Every row gives one point. The ring and each string are closed loops that go straight from each point to the next, and from the last back to the first. Before rounding, they use only three directions, however many columns there are. Count how often each string passes through the ring. Passing back the other way cancels.

Ring (8 x 3):
[[ 45   4   0]
 [ 33  35   0]
 [  3  51   3]
 [-31  40   5]
 [-44  17   7]
 [-36 -18  12]
 [ -5 -36  11]
 [ 24 -30   6]]
String:
[[ 36  39 -24]
 [ 18  25 -14]
 [ 11  20  -7]
 [ 19  31 -23]
 [ 34  56 -19]
 [ 34  61   4]
 [ 36  68  -5]
 [ 23  49 -27]
 [ 26  57 -14]
 [ 30  63   6]
 [ 26  53  21]
 [ 17  35  25]
 [ 17  34  22]
 [ 30  48  33]
 [ 46  63   6]
 [ 47  57 -17]
 [ 29  34 -21]
 [ 16  20 -19]
 [ 11  16  14]
 [ 20  24  28]
 [ 15  18   1]
 [ 15  17 -17]
 [ 36  32 -31]
 [ 54  48 -14]
 [ 53  50 -14]]
Times through: 0

Ring:
[[ 78  24 -34   4  -1  15  18 -20]
 [ 37  50 -45   4  -3  15  27 -35]
 [-12  50 -41   2  -2   4  30 -35]
 [-44   6 -10  -2   3 -19  21  -9]
 [-19 -27   5  -2   5 -23  12   9]
 [ 32 -41   3   0   6 -16   6  17]
 [ 79 -20 -15   3   3   2   8   5]]
String, 23 rows:
[[-21  50 -81  11   0   4  37 -37]
 [-40  67 -60   4  -2   3  38 -45]
 [-40  64 -28  -2  -4   0  32 -41]
 [-34  59   3  -9  -5  -2  26 -36]
 [ -4  30  -5  -4  -1  -3  21 -21]
 [  3  18 -34   3   1  -3  23 -17]
 [ -5  20 -61   9   2  -2  28 -20]
 [-37  51 -67   7   0   0  36 -37]
 [-50  76 -47   1  -4   3  38 -48]
 [-35  74 -24  -4  -5   4  32 -46]
 [ -7  52  -4  -6  -4   2  24 -33]
 [  7  29 -28   1  -1   1  23 -23]
 [  9  29 -43   5   0   2  25 -23]
 [  6  41 -71  10   0   7  32 -32]
 [  2  78 -78   8  -4  17  39 -51]
 [  9  78 -46   2  -6  16  33 -49]
 [ 14  60 -21  -3  -5  10  26 -38]
 [ 15  49 -16  -3  -4   7  24 -32]
 [  8  76 -32  -2  -6  15  31 -48]
 [  1  73 -60   5  -4  14  35 -48]
 [ -3  63 -72   8  -2  11  36 -43]
 [  1  36 -72  10   1   5  32 -29]
 [  6  22 -60   9   2   1  28 -21]]
Times through: 2

Ring (7 x 14):
[[ 74  27 -11 -11  -9   9 -12  19  18  -5  20   4  -7  12]
 [ 28  77  -7 -16 -15  13 -11  19  24 -17  27  -1 -12  19]
 [-23  65  -8 -17 -14   6 -10   8  20 -20  21   5 -12  21]
 [-62  13  -1 -15  -9  -6  -5  -8   9 -17   7  16 -12  16]
 [-48 -34   0 -11  -3 -13  -3 -13   1  -9  -2  22  -8  10]
 [  6 -46 -11  -8  -1 -10  -7  -5   3  -1   0  22  -4   8]
 [ 58 -14 -15  -8  -4   0 -11   9  11   0  11  13  -3  10]]
String (7 x 14):
[[ -9  55  22 -16 -16   5  -1   6  14 -18  16   1 -19  11]
 [  6  72  32 -17 -19   9   1  11  16 -19  20  -5 -23   9]
 [ 24 102  18 -18 -21  16  -4  20  24 -21  29  -9 -21  15]
 [ 18 121 -32 -19 -17  19 -20  26  35 -24  38  -3  -8  31]
 [ -8  86 -51 -18 -12  11 -24  18  31 -21  31   8  -2  34]
 [-37  95 -28 -19 -15  10 -16  12  28 -26  29   5  -9  31]
 [-33  73  35 -18 -19   6   3   4  14 -23  17  -2 -25  11]]
Times through: 0
String (21 x 14):
[[ -65  -66   24  -10   -2  -20    5  -23   -9   -6  -12   25  -13    1]
 [ -64  -52  -23  -11    1  -17   -9  -17    1   -7   -4   30   -2   15]
 [ -83  -63    5  -11   -1  -21    0  -24   -6   -8  -11   29   -9    8]
 [ -75  -48   32  -12   -5  -18    7  -23   -8  -10  -10   22  -17    2]
 [-101  -53   15  -12   -3  -21    3  -27   -7  -12  -11   27  -13    7]
 [ -63  -19  -29  -13   -2  -11  -12  -11    7  -12    3   26   -2   20]
 [ -36   -1  -38  -13   -3   -6  -16   -3   13  -12   10   22    0   23]
 [ -25    3   -7  -13   -7   -5   -7   -3    9  -12    8   16   -9   14]
 [ -20    3   32  -13  -11   -4    4   -5    3  -12    4    9  -19    4]
 [ -84  -19   40  -14   -9  -14    9  -20   -4  -15   -6   16  -21    3]
 [-110  -28    7  -14   -5  -18    0  -23   -2  -16   -6   25  -12   13]
 [ -84  -19  -40  -14   -1  -13  -15  -14    8  -14    3   29    0   25]
 [ -83  -27  -11  -13   -3  -15   -6  -17    2  -13   -2   26   -7   16]
 [ -77  -35   27  -12   -6  -16    6  -20   -5  -12   -7   20  -17    4]
 [ -59  -34   44  -12   -8  -14   10  -19   -6  -11   -8   16  -21   -1]
 [ -83  -58   18  -11   -3  -20    4  -25   -8   -9  -11   26  -13    5]
 [ -74  -56  -35  -11    3  -19  -12  -19    1   -8   -4   34    2   19]
 [ -37  -26  -46  -11    0  -10  -17   -6   10   -8    5   28    4   22]
 [  -9    0  -22  -12   -5   -3  -12    1   12   -9   10   17   -4   17]
 [ -12   -8   17  -12   -8   -5    0   -4    4   -9    4   12  -14    6]
 [ -50  -56   51  -10   -6  -17   13  -21  -11   -7  -12   18  -21   -6]]
Times through: 2

Ring (8 x 14):
[[ 22  12 -24 -12 -25  24   8 -29  14 -25  16  69 -10 -17]
 [ -8  30 -15  16 -40  12  -4 -14 -12 -25 -22  50 -18 -19]
 [-20  29  -1  34 -30  -2   5   4 -28 -21 -38  17 -21 -22]
 [-15   9  17  43   2 -20  30  25 -35 -10 -32 -33 -18 -25]
 [ 11 -16  21  20  21 -20  26  23 -17  13 -10 -66  -8 -21]
 [ 45 -34   9 -21  19  -4  -1   3  15  35  17 -67   4 -13]
 [ 56 -33  -4 -37  11  10  -6 -14  30  29  32 -34   7 -11]
 [ 49 -16 -18 -34  -2  22   6 -28  32   1  39  28   1 -13]]
String, 25 rows:
[[  24  -18   10    6   20   -8   31    9   -1    4   11  -33   -6  -20]
 [  23  -14    6   -2    4   -4    3    4    1   15    0  -39   -4  -16]
 [  32  -29   17   -9   12  -13  -17   14    1   46   -8  -97    2  -12]
 [  27  -34   27    6   34  -23   19   26   -7   33    0 -101   -1  -18]
 [  22  -31   26   18   45  -23   54   27  -10   10   12  -71   -5  -23]
 [  16   -8    4   11   12   -4   36    5   -5  -10    8   -6   -9  -21]
 [  35  -20    3  -21   -7    1  -33   -2   11   40   -5  -62    3  -10]
 [  59  -44    9  -41   12   -2  -37   -1   26   64   13 -101   12   -6]
 [  79  -55    3  -66    9    7  -60  -12   44   82   25 -109   20    0]
 [  66  -38   -5  -55   -3   13  -48  -18   39   57   22  -63   13   -4]
 [  80  -45  -13  -67    8   21  -27  -28   53   46   50  -35   16   -5]
 [  51  -25  -12  -26   19   15   38  -20   29   -8   52   26    0  -17]
 [  27   -8   -7   -4    5    8   30  -10    9  -13   22   21   -7  -19]
 [  33   -8  -11  -21  -14   13  -14  -17   16   11   10    0   -2  -12]
 [  53  -12  -26  -46  -19   30  -20  -37   39    9   34   33    4   -9]
 [  56  -11  -33  -42   -4   36   25  -44   44  -23   62   85    0  -14]
 [  36   -7  -19  -14    7   20   48  -24   22  -32   46   67   -7  -20]
 [  38  -10  -18  -12   14   19   59  -23   22  -36   52   70   -7  -22]
 [  65  -23  -27  -47    8   31   27  -39   47  -12   68   60    4  -14]
 [  69  -31  -21  -52    9   27   11  -34   48    7   61   27    7  -11]
 [  41  -21   -6  -13   21    9   45  -12   19  -12   42   19   -3  -19]
 [  24  -10   -2   -1    7    3   27   -4    5   -7   16    3   -7  -19]
 [  49  -26   -3  -39  -10    9  -45  -13   25   47    7  -57    8   -6]
 [  77  -60   10  -59   21    0  -45   -4   40   81   26 -121   19   -3]
 [  45  -43   18   -9   43  -13   34   14   10   26   28  -74    3  -18]]
Times through: 4
String (20 x 14):
[[  68  -51    7  -46   25    2  -16   -5   34   55   33  -84   13   -8]
 [  69  -41   -6  -59   -1   14  -48  -19   41   59   26  -65   15   -3]
 [  41  -16   -8  -31  -15   12  -33  -16   21   30    7  -28    3   -9]
 [  23   -6   -4    1    6    5   32   -6    5  -14   17   16   -8  -20]
 [  34   -8  -14  -10    9   15   46  -19   18  -27   41   52   -7  -20]
 [  41   -1  -30  -26   -9   31   32  -38   31  -34   49   92   -6  -17]
 [  32   12  -35  -27  -34   35   -2  -43   27  -26   27   91   -7  -14]
 [  22   13  -23  -21  -42   24  -34  -29   14    1   -4   36   -6  -11]
 [  12   21  -22  -11  -48   22  -36  -26    6   -4  -15   39   -9  -12]
 [   7   14  -10    4  -28   10   -8  -11   -3   -8  -13   20  -11  -16]
 [  -2   13   -3   25   -5    1   40    0  -14  -32   -2   34  -17  -24]
 [ -31   37   -2   48  -30   -4   22    6  -37  -38  -40   38  -26  -25]
 [ -48   44    9   62  -40  -15    0   20  -54  -24  -72   -1  -29  -25]
 [ -28   24   14   45  -26  -17   -8   22  -42    0  -59  -38  -20  -21]
 [   7    2    5    8  -17   -5  -20    5  -11   17  -27  -39   -8  -15]
 [   1   -1   11   28    9  -12   36   15  -20  -11  -10  -20  -14  -23]
 [   0   -9   21   36   27  -21   56   26  -25  -12   -6  -37  -14  -26]
 [  13  -32   36   30   49  -34   52   40  -22   18   -3 -102   -7  -24]
 [  39  -41   24  -10   30  -18   -2   20    4   50    3 -114    5  -14]
 [  45  -42   17  -10   42  -12   33   13   11   25   28  -72    3  -18]]
Times through: 3
